Each point is reached from the start by the listed moves, each made once or not at all, plus a little noise. Say if it took an odd or an even number of moves. Then give how often each move was made.
In the rows, zero is written as 128.

Moves:
(1): 168  142
(2): 117  195
Start: 94  132
Points:
121  214 -> even (1, 1)
136  148 -> odd (1, 0)

Moves:
(1): 148  105  134  133  159  138  118  123
(2): 145  179  119  150  139  143  135  114
(3): 152  134  192  68  163  129  155  133
(4): 94  118  175  183  122  107  156  114
(5): 88  122  91  124  182  110  121  144
(6): 125  134  136  122  126  183  124  111
(7): 137  126  101  104  116  119  158  98
(8): 128  128  124  135  140  147  173  148
Start: 121  104  101  92  133  154  140  157
Points:
126  153  200  115  185  169  249  154 -> even (0, 1, 1, 1, 0, 0, 0, 1)
60  144  106  167  201  204  209  149 -> odd (0, 1, 0, 1, 1, 1, 0, 1)
169  131  72  95  163  170  166  107 -> odd (1, 1, 0, 0, 0, 0, 1, 0)
160  167  161  54  188  244  216  153 -> even (0, 1, 1, 0, 0, 1, 0, 1)
80  121  114  170  232  215  198  145 -> even (1, 1, 0, 1, 1, 1, 0, 1)

Moves:
(1): 154  105  121  142  170  113  100  132  120  127  127  102  162  148  104
(2): 149  161  129  116  109  96  118  140  130  110  136  142  123  108  134
(3): 126  136  188  133  132  170  110  147  152  112  145  95  87  119  109
(4): 127  107  132  184  93  108  133  151  147  167  141  138  147  106  127
(5): 106  170  107  147  178  161  119  135  134  125  114  117  150  150  145
(6): 139  124  91  143  112  156  126  144  105  121  138  127  95  121  135
(7): 118  144  121  137  138  117  158  142  95  143  116  91  121  101  133
(8): 131  134  127  133  111  113  143  151  126  119  125  137  130  158  124
(9): 151  149  97  115  111  162  173  93  180  106  138  97  114  145  143
(10): 154  129  121  99  146  132  110  167  134  162  112  137  112  118  118
(11): 96  127  131  129  147  117  130  159  140  109  174  138  120  130  124
(12): 143  110  135  131  131  137  158  131  140  114  101  150  164  111  127
Start: 129  142  155  124  134  129  97  94  130  92  152  134  133  134  110
Points:
216  131  91  158  130  130  120  186  202  85  194  140  147  96  96 -> even (1, 1, 0, 1, 0, 1, 0, 0, 1, 1, 1, 1)
141  202  142  135  165  139  106  116  149  57  121  158  184  119  132 -> odd (0, 1, 0, 0, 1, 0, 0, 0, 0, 0, 0, 1)
191  165  175  176  83  134  130  243  134  117  140  128  90  53  92 -> even (0, 1, 1, 1, 0, 1, 1, 1, 0, 1, 0, 1)
228  142  175  121  169  165  51  186  142  69  142  118  110  90  69 -> even (1, 1, 1, 0, 0, 1, 0, 0, 0, 1, 0, 1)
123  202  114  175  226  231  116  148  160  38  209  7  86  152  106 -> odd (1, 0, 1, 0, 1, 1, 1, 0, 1, 0, 1, 0)

Moves:
(1): 161  119  116  143  126  136  132  119  118  132  136  134  107  127  130  140  126  128  112  138  128  124  124  139  130  116  127
(2): 139  163  116  134  131  119  132  131  125  138  122  138  129  119  130  113  133  138  133  114  110  123  113  133  116  133  131
(3): 136  125  146  131  124  139  133  136  124  127  143  143  139  119  132  113  126  136  116  112  131  139  124  115  123  116  140
(4): 117  133  136  151  133  116  124  124  133  140  139  123  125  133  140  130  125  124  140  137  136  138  117  120  122  125  128
(5): 129  120  122  132  164  123  124  141  122  130  118  134  122  123  120  132  120  143  132  140  134  133  119  126  125  107  125
(6): 129  116  120  142  117  143  125  128  131  138  120  126  134  111  134  123  130  134  121  123  127  121  116  127  139  121  128
(7): 118  122  114  121  122  123  156  119  123  127  131  135  120  112  118  121  129  131  136  134  121  128  124  143  131  127  130
(8): 145  136  131  122  119  135  142  182  129  114  129  117  112  119  140  148  124  128  153  115  131  136  142  141  142  141  151
(9): 136  125  129  124  129  130  129  112  153  128  123  130  114  133  148  130  114  128  124  131  114  128  138  121  158  128  128
(10): 129  117  127  128  118  130  119  135  124  140  149  141  119  124  140  127  120  113  142  117  127  100  131  121  122  123  127
(11): 129  135  123  138  145  131  129  127  134  106  147  124  144  116  127  131  134  126  134  110  158  119  135  136  121  137  110
(12): 140  111  115  135  127  115  118  129  124  116  134  156  135  122  132  141  122  139  134  128  129  143  108  142  134  125  125
(13): 127  127  113  135  137  116  142  129  144  129  128  122  157  139  107  114  113  122  113  116  114  140  126  128  117  130  129
(14): 119  136  130  139  147  143  125  131  119  138  130  141  112  172  124  112  150  127  128  130  118  127  130  131  146  128  158
(15): 132  107  122  105  123  134  141  144  101  142  130  119  143  134  176  124  119  128  123  135  132  111  107  127  118  122  130
(16): 122  149  138  126  128  141  135  118  130  126  118  128  131  127  121  154  129  127  129  122  129  124  118  127  130  125  132
(17): 144  112  122  117  133  101  131  140  131  131  125  135  136  134  130  141  154  127  124  139  119  121  134  136  135  102  118
(18): 122  125  131  118  140  126  126  123  139  157  137  128  131  129  115  142  122  166  123  135  131  141  129  152  143  127  126
(19): 150  136  123  116  118  118  133  124  123  129  123  107  129  159  109  108  152  129  167  97  116  121  128  131  125  121  137
(20): 122  120  129  112  129  139  129  117  143  118  153  115  133  125  118  134  140  135  137  155  112  125  126  123  136  147  129
(21): 143  132  134  125  137  140  131  131  141  146  115  154  142  122  128  124  115  113  137  142  157  126  120  127  131  143  132
(22): 116  143  123  122  140  134  118  134  116  143  144  132  111  127  137  147  156  108  128  133  141  159  114  109  136  106  112
(23): 128  122  120  141  125  138  132  125  122  135  132  136  139  116  138  136  127  124  144  137  121  130  152  122  130  134  118
(24): 133  124  151  124  139  146  118  142  135  115  122  121  128  123  138  125  138  111  137  122  104  144  126  169  126  123  107
Start: 120  141  124  143  164  147  133  122  131  139  115  154  129  149  113  95  103  134  122  136  115  138  100  117  138  125  140
Points:
147  134  92  136  202  123  167  125  157  209  140  200  223  139  142  141  95  168  153  188  99  152  42  146  143  129  130 -> odd (0, 1, 0, 1, 0, 0, 0, 0, 0, 0, 0, 1, 1, 0, 1, 1, 1, 1, 0, 1, 1, 0, 1, 0)
130  135  110  164  232  139  119  180  135  201  156  219  81  170  164  199  130  152  187  165  109  181  95  128  224  61  154 -> even (0, 0, 0, 1, 1, 0, 0, 1, 1, 1, 0, 1, 0, 1, 0, 1, 1, 1, 0, 0, 0, 1, 1, 0)
189  153  102  127  218  173  169  142  98  148  146  162  105  132  171  70  141  131  158  95  95  159  44  157  141  54  109 -> odd (1, 1, 1, 0, 1, 0, 1, 0, 1, 0, 1, 0, 0, 0, 1, 0, 0, 0, 1, 0, 0, 1, 0, 1)
156  104  79  130  192  169  172  198  82  167  166  175  153  99  156  125  130  192  199  100  153  181  64  152  169  74  136 -> even (0, 0, 1, 0, 1, 1, 1, 1, 0, 0, 1, 1, 0, 0, 1, 0, 0, 1, 1, 0, 0, 1, 1, 0)
143  150  105  141  249  159  127  169  109  170  151  131  138  188  160  79  219  129  189  134  86  142  29  150  149  62  116 -> even (0, 1, 0, 1, 1, 1, 0, 0, 0, 0, 1, 0, 0, 1, 1, 0, 1, 0, 1, 1, 0, 1, 0, 1)
172  123  99  138  217  170  202  177  148  169  195  185  130  168  176  114  137  102  137  172  134  167  70  120  193  104  171 -> even (1, 0, 1, 1, 0, 0, 1, 1, 1, 0, 1, 0, 1, 1, 1, 0, 1, 0, 0, 1, 1, 1, 0, 0)
